Every row gives one point. The last column is the point's height on a tilted bowl or saddle (a function of degree 2), plus a little noise. Count its main directions that bend up, bend down and stay straight.
(in the rows, 128 means zero)

Points, 15 rows:
[[ 55 101  31 161]
 [208 122 223 145]
 [101 155 149 135]
 [ 66 111 158 166]
 [142 142 119  99]
 [145 140 153  97]
 [162  79 137  84]
 [171 158 103  93]
 [ 33  83 157 178]
 [120 142 178 113]
 [ 57 142 171 249]
 [ 96 108  81 114]
 [103 138  88 121]
 [121 125 176  99]
 [152 138  62 112]]
Directions: 1 up, 1 down, 1 straight

Points:
[[134  94  55 172 169]
 [114 177 112 154 150]
 [173  86 123 169 133]
 [191  90 104 140 134]
 [ 75 139 140  68 116]
 [ 77 116  86  91 140]
 [ 90 151 129 111 119]
 [150 141 150 153 126]
 [106  63 171 106 172]
 [180 126  89 207 148]
 [ 77  89 118 128 124]
 [ 86  85 134 109 136]
 [ 83 126  96 158 137]
 [ 75 116  76 129 141]
 [154 150  81 153 143]
 [ 94 220  95  70 131]
 [110 169 126 106 119]
 [125 148 141 163 136]
 [163 158 115  72 113]
 [ 94 141 177 125 127]
 [124 183  56 153 190]
 [122 132 175 103 129]
 [100 122   7 210 249]
 [135 147 163 104 120]
 [107  91 113 151 135]]
Directions: 2 up, 1 down, 1 straight

Points, 23 rows:
[[157  91 124 111 138]
 [124 182 157 144 103]
 [ 71 177  27 175  20]
 [114 140 171 108 102]
 [129 236 110  85  63]
 [ 96 131 152  47  61]
 [137 115 149 209  98]
 [143 137 176 162 110]
 [150 164 145  88 104]
 [134 129 187  85  93]
 [ 22 120  91  99  67]
 [110 110 180 149 113]
 [ 29 144 203 156  80]
 [174 115 188 173 104]
 [168 114 146 182 113]
 [149 217 117  79  77]
 [ 95 127  49  91  67]
 [123 164 125 146 109]
 [169  92 148 140 135]
 [129  62 135 223  99]
 [114 109  83 164 108]
 [154 109  76 154 110]
 [115 147  67 114  86]]
Directions: 0 up, 2 down, 2 straight

Points:
[[ 74  67 192 111  98 166 187]
 [118 115 136 107 162 153 154]
 [174 159 138 116 139 129 143]
 [128 167  71 116 168  87 208]
 [ 95 178 112  99  55  87 159]
 [220  66 125 173  88 133 199]
 [ 77  76  89  95 192 127 201]
 [188  99 107 106 165 101 183]
 [112 137 174 147 143 165  91]
 [ 72 116 170 129  84 147 145]
 [160 102 173 137 151 160 143]
 [150  60 138 132 176 137 182]
 [ 88 125 126 105 120  65 156]
 [206 116 212 132 188 165 164]
 [227 155 138 175  97 224 219]
 [131 144 118  81 136 102 150]
 [134 147  99 151 117 108 147]
 [ 87 126 144 176 189 104  93]
 [129 134 137  72 102 114 115]
 [194 127 185 163 153  90 193]
 [127 156 162 156 104 185 109]
 [190 130 206 169  79 124 164]
 [128 150 124 123  95  63 152]
 [144  95 103 130 126 129 138]
 [189 175 115 174 143 123 193]
 [102 103 115 175 112 179 151]
 [ 88 167 159  90 140 116 139]
 [144 173 165 111 106 137  99]
 [140 175 118 146  53 183 174]
 [ 96 157 149  70 174 199 164]
 [ 54  95 141 169 198  84  92]
 [130 112  58 179 157 152 157]
 [144 121 165 105 166  53 207]
 [103 146 108 169 150  54 154]
 [ 97 135 121 117 119 142 139]
 [ 95  73   7 113 137  98  93]
 [179  71 107 136 144  83 150]
 [109 144 161 187  47 101 194]
 [102  83 157  64 136 108 176]
 [137 107 186 189 121 145 125]
 [188 160 152  96  62 158  77]
 [143  96 127  83 118 149 140]
 [147  37 135 192 174 136 153]
 [139 112 130 132  87 117 129]
 [143 142 141 137 129  71 160]
 [179  72  82  79 130 176 188]]
Directions: 4 up, 2 down, 0 straight
